Rows are points. Each copy is the shape, with its points in the same order, stretched, turned, moved and blurred by noise. Say if it was mirrored as well.

Shape (7 x 3):
[[ 16  -2 -35]
 [-29   2  27]
 [ 60 -28 -54]
 [ 46  37   0]
 [-61  28  24]
 [ 13  56  40]
 [ -5  19 -23]]
Copy 1 (7 x 3):
[[ 25  -4 -16]
 [-28  -7  31]
 [ 74 -22 -26]
 [ 35  43  22]
 [-65  12  10]
 [ -4  58  41]
 [ -1  13 -18]]
Copy 1 is: only turned
Copy 2 (7 x 3):
[[ -4 -39   2]
 [ -5  38  11]
 [ 31 -78  -9]
 [ 12 -35  59]
 [-42  55  19]
 [ -1  11  78]
 [-23 -16  13]]
Copy 2 is: mirrored

Shape (9 x 4):
[[-21 -20  20  20]
 [ 74 -49  43   2]
 [  5  46  26  13]
 [-10   8 -10  52]
 [ -3 -47  54 -16]
 [-30  50  19 -17]
 [-15 -38 -29   0]
 [ 50  26 -31 -29]
 [ 64  14  39  22]]
Copy 1 (9 x 4):
[[-11  -6   7  28]
 [ 82 -39  36  13]
 [ 21  46   2 -10]
 [  6  28 -23  54]
 [ 13 -44  45   0]
 [-11  44  -6 -40]
 [ -2 -34 -39  17]
 [ 65   5 -49 -27]
 [ 88  25  17  16]]
Copy 1 is: only turned
Copy 2 (9 x 4):
[[-28 -26  28  16]
 [ 67 -47  64 -21]
 [ -5  46  23   8]
 [  0   5   7  51]
 [-21 -52  55 -30]
 [-41  37   3 -13]
 [ -6 -51 -33   8]
 [ 47  18 -26 -31]
 [ 56  14  55   3]]
Copy 2 is: only turned

Shape (11 x 6):
[[ 16 -31   2  -8  38  32]
 [ 36 -33 -57  19 -35 -70]
 [  7 -17 -10  57  23  31]
 [-13  35  -7   3  33  29]
 [ 18 -28 -20  -8  26  68]
 [ 46  -1 -14  53 -21  49]
 [-55 -52 -20 -28   7 -33]
 [-21 -27 -16  23  -4 -10]
 [ 29 -60 -64  50 -23  -7]
 [ 18 -22  59  20  28  38]
 [-67 -28 -29 -41 -23 -19]]
Copy 1 (11 x 6):
[[ 32 -28   7   2  32  35]
 [ 44 -16   3  20 -60 -80]
 [  8 -27   6  68   9  31]
 [  3  33 -15  18  25  42]
 [ 49 -29 -14   5  18  63]
 [ 51 -10  25  72 -32  45]
 [-28 -36 -17 -52 -13 -26]
 [ -6 -22  -2  15 -23  -4]
 [ 48 -55 -16  49 -54 -19]
 [ 11 -25  66  25  35  53]
 [-30 -10 -24 -64 -39  -6]]
Copy 1 is: only turned
Copy 2 (11 x 6):
[[ 26 -19 -22 -17  27   8]
 [-14   0  14  74 -15  77]
 [ 25   0 -41  38  15 -20]
 [ -1  41 -30 -19  29 -15]
 [ 34 -14 -59 -29  15  12]
 [ 59  31 -50  34 -22   6]
 [-62 -45   7  -4  -8  19]
 [-20  -9  -8  22  -8  -3]
 [ 10 -25 -47  72 -24  48]
 [ 59  -7   1  -3  18 -35]
 [-68 -22   3 -23 -34  16]]
Copy 2 is: mirrored
Copy 3 (11 x 6):
[[  5 -50  24  -1  18   4]
 [ 61 -10 -19  17 -63 -79]
 [ 12 -28  32  64   6   9]
 [-27  13  -1  12  35  14]
 [ 16 -54   2   6  14  45]
 [ 52   4  26  49 -18  43]
 [-48 -59 -20  -3 -41 -59]
 [-14 -25   6  34 -33 -28]
 [ 63 -50  -9  63 -53 -24]
 [ -9 -28  87   7  11  16]
 [-56 -32 -42  -9 -58 -32]]
Copy 3 is: only turned

Shape (11 x 6):
[[ 24 -55  12  39  37  23]
 [  3  17 -58  -6  16  12]
 [  5 -32 -25 -37  79 -17]
 [-62 -35  47   3  -6 -22]
 [ 35  27 -42 -25  23  72]
 [-49 -15   8  16  13  53]
 [-42  19  40   4  36  48]
 [-12  29 -48 -15  -3   7]
 [ -1  23   0  63 -10  -3]
 [-55  -1 -39  -4  15 -19]
 [-10 -43  47  37  48  23]]
Copy 1 (11 x 6):
[[ 35 -75  10  28  33  27]
 [ 13  -1 -66  -6  -6   0]
 [ 19 -53 -26 -60  45 -23]
 [-36 -57  39   6 -29 -53]
 [  2  22 -34 -21  14  66]
 [-61 -40 -11  26   6   8]
 [-64   1  22  23  42  -2]
 [ -5  15 -56  -9 -22  -7]
 [ 22  -2 -11  73 -11 -27]
 [-23 -31 -47  -6 -13 -50]
 [ -3 -70  41  30  50  -4]]
Copy 1 is: only turned
Copy 2 (11 x 6):
[[ 57 -13  -9  53  25  15]
 [ -3   4 -17 -25  -3  63]
 [ 48 -30 -32 -43  47  21]
 [ 14 -31 -26  16 -23 -70]
 [ 42  47   7 -28 -12  83]
 [ 32  27 -45  21 -32  -6]
 [ 31  58 -27   3  -6 -33]
 [-17   5 -13 -35 -19  47]
 [-32  15   6  42   2  11]
 [-21 -20 -53 -26 -12   9]
 [ 56   6 -22  51  25 -30]]
Copy 2 is: mirrored
Copy 3 (11 x 6):
[[ 24 -62   4  38  55 -15]
 [  8  11 -42   6  11  27]
 [ -2 -33 -62 -24  66 -32]
 [-65 -63  25 -26  -9 -20]
 [ 39  -5 -35   8  59  77]
 [-49 -39  16  34  30  43]
 [-62 -20  33  -2  51  41]
 [  2  14 -27 -14  -6  37]
 [ 10  11  44  27 -15   2]
 [-52  -7 -33   2 -16  -6]
 [-20 -59  32  23  61 -13]]
Copy 3 is: only turned
Copy 4 (11 x 6):
[[ -6  -8 -39  34  44  41]
 [-33 -32  -8  21  -3 -56]
 [-19   0  -4 -14  78 -32]
 [-71  24 -26 -47 -10  37]
 [ -3 -46  43  62  11 -35]
 [-76 -28  10  27   8  36]
 [-74  15  27  31  17  31]
 [-47 -22  -4   5 -24 -50]
 [-34  17 -54  40 -39  -6]
 [-74 -17 -28 -18  -7 -32]
 [-41  19 -20  25  43  62]]
Copy 4 is: mirrored

Shape (12 x 8):
[[-22 -38 -10  -4 -34  17  33 -26]
 [ 44  13   5  45  25 -34 -76  40]
 [-32  35   8 -28  23 -10 -12 -33]
 [-12 -18  -5 -11   5  15   3 -35]
 [-47 -19  32 -15   1  32   2 -10]
 [ 14 -36  -8 -27   4  36  13   5]
 [-25   8  -5   1 -15  37  22  -1]
 [ -8  -4   3 -27  -8  -8  10  25]
 [ 31 -41  19  -3  -6  36  35  11]
 [ 45   7  26  44  39 -35  -8  33]
 [ 38 -18  44  15  11 -46 -26  36]
 [-16  26  21 -30 -30  26  -3 -42]]
Copy 1 (12 x 8):
[[-19  -2  -6 -16 -37   1  47  -8]
 [-27  58  -5  47  75 -20 -42  16]
 [ 13   2  -7  -2 -14  23 -37 -31]
 [ -5 -14  -8  -1  -9  12  18 -34]
 [ -6   2  35 -23   0  50  22 -41]
 [  9  14 -15 -20  23  11  48 -29]
 [ 12   2   0   2 -16  23  29  -1]
 [  4  47  -8 -29  11   2   2  -3]
 [ 12  12  14 -15  22 -16  63 -18]
 [  2  25  17  18  66 -44 -16  19]
 [-23  61  25  -7  60 -37 -18  -4]
 [  7  23   5  13 -47  11  10 -42]]
Copy 1 is: mirrored
Copy 2 (12 x 8):
[[  5  -2 -22 -13 -33  11  54 -60]
 [-19  -4 -14  41  27 -53 -68  48]
 [-36  14  44  13  26  40  20 -16]
 [-15   7  -1  -9  -2  14  15 -54]
 [-21 -40  19 -18 -35  32  26 -37]
 [ 33 -13 -19 -31 -16  21   6 -38]
 [ -2 -12 -25  -2  -5  48  41 -18]
 [ 24 -14  10 -11 -12  13  34   8]
 [ 54 -35 -28  -4 -21  19  10 -47]
 [ 25 -37   2  46  51 -37 -32  13]
 [ 25 -37  25  31  -5 -48 -28  16]
 [-23  21  17  24 -27  72  31 -27]]
Copy 2 is: only turned
Copy 3 (12 x 8):
[[-12   9  -6  35 -69  23  -1  -3]
 [ 11   1  66  18  50 -65 -20 -28]
 [ -6  22  -6  28  27  39  -5 -27]
 [  3  11   2  26 -26  24  -7 -32]
 [-56   7  15  31 -22  42 -12 -35]
 [ -5 -31  19  -7 -35  18 -10 -28]
 [-32   2 -13  16 -37   8  22 -29]
 [-27 -10  14   1  -7  15  -2  13]
 [-12 -36  42   4 -55  10  20 -27]
 [  8 -24  69  37  31 -33  26 -21]
 [ -8  -5  95  19  22 -19  -3  10]
 [-22  43   3  -3 -21  38  19 -33]]
Copy 3 is: mirrored
Copy 4 (12 x 8):
[[-61 -30   9  -3 -29   6 -24 -16]
 [ 61  33 -12  48  91  -8 -49  13]
 [-28 -24 -42  44  30 -15  47  17]
 [-33 -36 -22  12   7  -5  -4 -11]
 [-46 -47 -28  24   0  41   4  14]
 [-13 -23 -39 -25  -1  11 -22  14]
 [-55   0 -24   6  -4  30   5  -5]
 [-17   2 -11   3   4   4   7  45]
 [  4 -19  -8 -36 -15  34 -23  -5]
 [ 50  17  19   6  67   8  -1   1]
 [ 58  -7  23  23  38   3 -21  30]
 [-25 -19 -48  41 -32   4  23   1]]
Copy 4 is: mirrored
